Every row gives one point. To make a cloud, some directions were put in groups of two or more. Within a group, all points are equally far from the middle, so they leave a hole (a ring in 2 directions, a hollow ball in 3). The other directions are filled evenly. Then the cloud was stretched, turned, moved and blurred a little. How many holes are there, and how many directions does each take, smallest first?

Cloud, 15 rows:
[[ 42 -40]
 [-17  18]
 [ 36 -12]
 [ -4 -29]
 [ 55 -10]
 [-16  57]
 [ -3 -54]
 [ 33  28]
 [ 59 -23]
 [-24  36]
 [-47   9]
 [ 34  38]
 [ 71  17]
 [  3  20]
 [-11  45]]
Holes: 0

Cloud (21 x 3):
[[-32 -24  21]
 [-37  27 -32]
 [ 11  -9  59]
 [ 57  -6  41]
 [ 11  -4 -62]
 [ 32  54  35]
 [ 65 -24  15]
 [-41  30   4]
 [-30  49  -3]
 [-24  -7  43]
 [  1 -44  31]
 [-41   7  22]
 [-26  36 -37]
 [-25  44  28]
 [ 58 -13 -37]
 [-33 -29  -1]
 [-24  38 -40]
 [ 75   5   0]
 [ 51   8  49]
 [  7  59 -36]
 [-32 -30  10]]
Holes: 1 (3)

Cloud (30 x 4):
[[ 35   5  69   3]
 [ 54  41  39 -17]
 [ 27  16 -33 -40]
 [ -3 -18  47 -47]
 [-23  18  71  -7]
 [ 52  20   8 -52]
 [ 14  69  22  -9]
 [-34  28  63  -6]
 [-15   4  64  19]
 [ 47  52  32 -13]
 [-12 -27  26  39]
 [ 32  27 -18  32]
 [-37  11 -38 -19]
 [-32  22  58  12]
 [-36  55  46 -21]
 [ -1  46  -4 -55]
 [-39  51  47 -14]
 [ 39  13 -21 -46]
 [ 19 -49   3 -16]
 [ 30 -21  42 -46]
 [ -8  72  27 -19]
 [ 48 -12  31 -47]
 [ -8 -32  20  38]
 [  7 -14  49  34]
 [  0  15 -50 -19]
 [ 33  61  21   2]
 [-49  -6 -18 -26]
 [ -6  54   6 -56]
 [ 51  10  39  25]
 [-17 -38  16 -31]]
Holes: 2 (2, 2)

Cloud (46 x 6):
[[  2  23  20  -7  -7 -31]
 [ 11  30  47  30  16  -6]
 [ 25 -58  39   7   4  17]
 [-33 -45   5  13  14   2]
 [-20 -34  22 -53  20   4]
 [ 33 -55 -68  30   1   4]
 [ 41 -34  19  -1  34  14]
 [-57 -37 -24  25  10 -24]
 [-37  13 -28   2 -69 -59]
 [ -7  15 -30 -10  36  28]
 [-46 -27  51 -44 -28  36]
 [ -2 -19 -14  30  -7 -62]
 [ 40  11  41  10  -5 -13]
 [-38 -34  24 -38  60  31]
 [ 37  29 -49  42 -71   7]
 [-38 -38 -42  30  25  32]
 [-22  45  29  17  -2 -31]
 [-32 -16  -2  -6   8 -41]
 [ 38  17  27  12  57 -53]
 [-39  36  -6 -20 -21 -50]
 [-60 -26  24  -9  10 -22]
 [ 52  -7 -27 -25 -39 -11]
 [-51  53  26  41  35 -26]
 [-60 -21  -5  59  57   9]
 [ -4  13 -19  37 -14  30]
 [ 34  36 -66  21 -15 -25]
 [ 17 -43  27  28  -8  67]
 [ 38 -15 -16  -3 -21  60]
 [-36  43  73 -27  16 -24]
 [-34 -52 -37 -20  31  -9]
 [-24   1  13 -25   1  82]
 [-39  -8 -28 -25  21   8]
 [-72 -12  -2  10 -18 -42]
 [ 25   1  21  39 -39  -1]
 [ 15  25  28 -22 -56  48]
 [ 17  14   0  21  52  36]
 [ 21   9 -34  68  41 -33]
 [ 58  32 -74  28   4  11]
 [ 40 -63 -65 -30 -19  48]
 [  5 -14  -6  59  43  61]
 [ 15  18 -54  36 -41  -5]
 [-63  50 -33  13  33 -93]
 [ 36 -39 -25  26 -46  18]
 [-18 -23 -24  65  -1 100]
 [-33  50 -25  47 -11 -11]
 [ -2  46  36 -31   9  13]]
Holes: 0

Cloud (48 x 6):
[[-23   6  55   7 -65  52]
 [ 58  45  17 -12 -40 -12]
 [-44  39  -3  31   0  41]
 [ 44  -7   3 -46  21   6]
 [-38  43 -10  30 -22  24]
 [ 50  -9 -13  53 -35  28]
 [ 23   1  -8 -30  30  56]
 [ 46 -17  35  42  31  59]
 [-15  36  70  33 -45  38]
 [ 58 -42  50  28   2   1]
 [ 48   6  45  59 -22 -31]
 [-52  33  -3   8  13  49]
 [ 17   4 -21   5   4  71]
 [ 51  35 -22  21  -7  41]
 [ 39  60  55  -7   3  48]
 [-49  10  23 -47  23  28]
 [ 57  13   0  61 -16  41]
 [ 20  43   9 -20 -13 -46]
 [-31 -47  10  17  19  13]
 [  4 -31  25  40  11  80]
 [-50  21  28 -45  26  26]
 [-20  14   2 -26 -26  75]
 [ 14 -20  58  28 -29  91]
 [ 38  -9  58 -24   9  73]
 [ 52  21  13 -36  15 -27]
 [  6 -35 -15 -13  26  15]
 [ 53   6 -15 -18   9 -30]
 [ 46  23 -15   2   4 -45]
 [ 11 -34  58  25   6  84]
 [-37   1  31 -48  13  57]
 [ 42  33   8  55  18  43]
 [-14 -26 -10 -40  18  18]
 [ 36 -19  31  55 -22  77]
 [ 64  23  55  58 -38  29]
 [ 12 -14 -32  17 -45  26]
 [-51   0   1 -31  26   1]
 [ 15  39   6  28  52  20]
 [ 61   1  12 -31 -37  -8]
 [ 20 -34 -22  28 -37   2]
 [-32 -29 -19  -4 -16 -14]
 [ 35  -4  -8  43  -3  67]
 [-42 -11  -8  -7  29  53]
 [-41 -35  45  32  12   0]
 [-29  -1  55  53 -53  46]
 [ 26  11 -21 -12 -40  52]
 [-45 -21  57  33  26  29]
 [ 55  26 -27  17 -27  22]
 [ 42 -49   9  37 -12  -7]]
Holes: 3 (2, 2, 2)

Cloud, 74 rows:
[[ 15  60   2 -10  43  29  38  83]
 [ 39  24 -54 -25 -13 -29 -35  -2]
 [ -6  49  12  42  14   3  30 -19]
 [ 35  17 -35 -53  10 -31 -50  45]
 [ 10 -32  51  -7 -36  17  12 -11]
 [ 53 -12  58   3  23  37  57  33]
 [-20  54  80  16 -35  -7  49  34]
 [ 19  36   4 -14  87  16  21  32]
 [ 29  -5 -39  17  77  -1  23 -16]
 [-20  17  62  -8 -33  17  25 -21]
 [ 34  33  57  51  34  68  31  10]
 [ -5  70 -18 -24  15 -13  13  54]
 [ 21  52 -33  -2 -25 -34 -41 -16]
 [-47  16  59  -2  34  24 -40  29]
 [-31 -13  43 -55 -10  12 -51  39]
 [  1  48  26 -48  22  25 -45  10]
 [ 33  40  67  37  29 -44   5  21]
 [ 48  -3  25  10  23  81 -32 -10]
 [  2  30 -35  14  59 -17 -36  63]
 [ 20  -9 -40   8  -5  28  10  75]
 [ 46   2  28 -45  11 -11 -39  45]
 [  9 -30  35  46  24 -42   4  37]
 [-37  37  74  -5  46 -25 -41  40]
 [ 30  41  51 -16  37   9  -6 -23]
 [  0 -38  -2   6 -36 -12 -42 -11]
 [-55  20  43  54  20  48  14  53]
 [ -3 -45   9 -22  85   5  19  59]
 [-41  47 -22 -15 -50   4  14  38]
 [-33  18 -11 -39  25  63  47   6]
 [ 21  -8  -9 -22  45  -1   3  95]
 [ 40   7  48  12  28  65  -5  84]
 [ -3  35 -43   7  51 -12 -41  18]
 [-30 -13  53 -42  65  -7  34 -26]
 [ 17  14 -48   4  36 -21 -47  24]
 [ 53  31 -23 -67  -4 -39 -22  -6]
 [ 16 -53  47 -22  73 -11  -3  -4]
 [-33  34  60  26   0  30  11  23]
 [ 19 -43   0  24  26 -13 -76 -26]
 [ -9  -8  23 -62 -10  11  51  28]
 [-55 -13 -28   0   7   3 -23 -28]
 [-38 -14 -20   1 -15   1  23  30]
 [-22  31  41 -42  54   3 -46  -8]
 [ 48 -14  11  33 -24  -9  25 -34]
 [-46 -40 -42 -34  37 -23 -48  37]
 [-11 -53  23 -50  60  -4 -31   8]
 [  4  74 -13 -15   1 -75  16  27]
 [ 41  28 -18  -2  -9 -63  27  46]
 [ 43  23   2 -26  41  38  13  35]
 [ 35  -4 -36  32  29   4   3 -36]
 [ 25  57  42  -1 -32  66 -17  13]
 [-46 -16  27  30 -18  49 -15  46]
 [ 38 -10 -26   0  46  12  54  18]
 [-16 -28  -2   0 -16 -64  10 -18]
 [ 21  62 -19  10 -10 -32  20  14]
 [ 41  37  20  36 -22  20  -4 -16]
 [ 49  21 -10 -56   9 -37 -10  29]
 [  5 -19 -29 -36 -44 -84  -9  -7]
 [  8  61  45  30 -28  41  -4  29]
 [ 49   7  15 -38  33  22 -46 -23]
 [ 27  -1 -31  -9 -65  -7  27  52]
 [ 49  -4 -54 -23  11  58  15 -12]
 [-18 -22 -20 -21   3 -41  24  43]
 [ 31 -28  30  26   1 -58   7 -22]
 [-26 -28   5 -49  11  58 -14  76]
 [-43 -33   0 -35  89  -2  37  -2]
 [ 22 -19  14  63  33  18  -9  33]
 [-36   9  56   8  29  64   5  -4]
 [ 43  -3  57  30 -38  22  23  61]
 [-31 -34 -17 -11  56  21  73  -3]
 [ 35 -29  62  36  44 -17  19   6]
 [ 32 -23  42 -13  -3  23 -41  47]
 [ 25  15  20 -12  80   5  -7  98]
 [ 32  -5 -26 -49 -32 -37  21  40]
 [-30 -19  10  18  -3 -44  35  23]]
Holes: 2 (2, 2)

Cloud (107 x 9):
[[ 16  30   4  -8  -7 -24  -4 -26 -36]
 [-21 -25  14 -29 -16 -39  18  41  36]
 [ 62  11  -2 -22 -21  26 -54   9   0]
 [ -3  45   5 -58  74  20  39 -44 -47]
 [-52  31 -37  10 -20  -3  38 -11 -39]
 [ 45  41  17  46 -33  22  40  35  49]
 [-51  -1  22 -21  11 -68   2  49  -5]
 [-31 -16  51 -20  26 -20 -13  61 -27]
 [-83  24 -14 -12 -45 -35 -38   4 -38]
 [ 59  44  40 -43  14 -66 -32 -35   3]
 [ 48  38 -25  18 -15  42 -53 -67  25]
 [ 56  33 -55 -39  36 -33  27  22 -27]
 [ 21  -2  -5 -35 -57   0 -61  79  28]
 [-40  58  26  -5  50   0  15 -27 -11]
 [ 24 -26 -67 -52  -2   3 -22  39  36]
 [ -5 -21  14  23  37 -35  45   0  34]
 [ 97 -30 -14 -30  -3   4  15  51 -31]
 [  1  51  -3   2  40  22 -41 -20  37]
 [-36  12 -74 -14  -2   0  45 -22 -24]
 [ 23  29 -68 -52  63 -43 -24  -7  -6]
 [-17  35   3   8 -12  34 -10 -57  80]
 [ 40  30  47 -63  13 -25 -31 -38 -12]
 [ 12  65 -11   8   5  79  23  -1  10]
 [ 20   0  18 -14 -24  -6  63  52   2]
 [ 57 -15  20 -36   2   0 -12  26  47]
 [-63  31 -17 -24   6  55 -34  -2 -30]
 [ 11 -20 -24  27 -59  21 -76 -20  22]
 [-11  34  -6 -37  -8 -62   2  35  21]
 [-10  14 -29  13  -6  94  68 -34 -29]
 [ 21  -6 -32  -7  37 -34  19  39 -70]
 [ 31  27 -38   9  -2  14  10 -39   8]
 [-29  70 -39   0  36 -35 -56  -8  24]
 [ 37  54  44  24  21  18 -13 -56   1]
 [  8  26  15  -2  15 -15 -14   7 -73]
 [-12 -15 -32 -67 -24 -42 -58  56  28]
 [-64 -37 -40   4 -31   3  36  30 -26]
 [ -7  -7 -21 -29 -22 -17 -16 -56  15]
 [  3  -5   1 -59  55 -30 -78  42   1]
 [-12 -29   0  -1 -23  61 -44  -4  64]
 [  5  37 -84  -2   7  53  50  27 -20]
 [-30 -23  -8 -64 -24 -39 -35  64 -22]
 [ -2  46  -2 -49  -4  30  -6 -43 -16]
 [ -9  49 -63 -17 -32 -22 -45  39   2]
 [ 11  32   9  -3  -4 -36 -43 -62  20]
 [ 15  25 -20  -4  19 -28 -17 -27  18]
 [ 36  -2 -36  31  -8  84 -49  -7  61]
 [-26  -9  -1 -13 -13 -18 -43  52   9]
 [ -8  10  -6 -31 -42  61  -8 -17 -21]
 [ -7  64 -65 -58 -14 -22 -41 -46 -31]
 [-51  47  25   2 -20 -68 -17 -30 -70]
 [-21  59 -42  -7  53 -38 -28 -32 -14]
 [ 68  33 -61 -40 -13 -36  36  14  17]
 [  3 -45 -68  31  21  27  29 -14  -2]
 [-35 -41 -20  28  59   4  41 -15  -7]
 [ 82  14 -22 -30  25 -20  21  22  -8]
 [-76 -28  32  22 -18 -43 -15  -9 -13]
 [ 13 -19 -76  -8 -14 -19  -8  18 -33]
 [ 61  13   9 -34  23  46 -19 -28  12]
 [  8  39 -27 -44  24 -47  15  33   8]
 [  1  27 -29 -31  22 -44 -26  27  27]
 [ 39 -29 -45  48  30   4 -21 -37  47]
 [  6  49  10 -47 -57 -17  43  31  70]
 [ 22  -9  -8  34  36  -4  19 -35 -72]
 [ 33 -20  15 -50  -6  24  -4  64  -9]
 [ 16  53  16  20 -60   4   0  -7  67]
 [-27  14  -7  18  14  33  57  48 -13]
 [-28   9 -67   4  35 -12 -26   2  15]
 [-28  55  31 -34 -23   0  10  32 -50]
 [-38 -33 -22  20   2  52 -13  12   4]
 [ 48  -6   0 -50  56  54 -20   3  41]
 [ 31   6  93 -56  -5 -11 -17 -27  -9]
 [  5   1 -17  46  24 -19  20  -1  47]
 [-10 -36  66  49   2   2  32  34  18]
 [ 97  27  15 -32  54 -17  17 -39 -40]
 [-14 -26  41 -68  35  28 -13 -37 -38]
 [-28   6   5 -69  51  11 -13 -44   4]
 [ 78  42 -11 -38  12 -13  -1   8  19]
 [-28  -8 -21  15  29  -5  32 -86   3]
 [ 13  -9  20 -26 -59  37   6   5  21]
 [ 23   8 -37 -37  13  16  25 -29 -36]
 [ 62  29   9  -6 -61 -23  45   6  17]
 [-71  -6 -55 -56   2  15  27   5 -28]
 [ 56  30 -26  14   3  69  19  41  27]
 [ 28  -1 -48 -52  60 -48   1  -6 -64]
 [ 33 -41  21 -53 -57  51  75  31 -37]
 [ 10  10 -25 -12 -15  25  53  73 -15]
 [ 42  21  52 -49  23 -24  63 -14  12]
 [ 16 -28 -13  36  28 -11 -37  46 -42]
 [-29   1 -15   0 -45  15  14   3  65]
 [ 14  39  -8 -19  69  25 -19  21 -12]
 [-16  26 -33  26  61  28   5 -31  -1]
 [-43 -11 -19 -35  16  21 -34 -14 -24]
 [ 22  -3 -13 -65 -25 -58 -75  39  12]
 [-41  62   9 -59 -43 -61  -2   1 -54]
 [ 41  34 -21 -29 -13  21  57 -30 -25]
 [ 26 -26  -6  39  75  39 -12  31  -2]
 [ 12   6   3 -17  28  33 -17  31  15]
 [-68  17  -7 -48 -30 -18 -23  69  30]
 [  1 -22  48 -46  15  -5  42  23 -61]
 [ 21  66 -41 -55 -21  -3   7   7  25]
 [ -6  35 -19 -13   1  78  71 -15 -22]
 [ 14  17 -80 -10  -9  32  57 -28 -23]
 [ 41  10  23 -26  28  25   5  13  26]
 [  7   5  17  10 -45 -22 -24 -59  -7]
 [-13 -33 -15  26 -21   6  32  52 -29]
 [  3  34   7 -19   7 -47  38  48  17]
 [  6   6  65  26 -30 -16 -40 -47 -32]]
Holes: 0
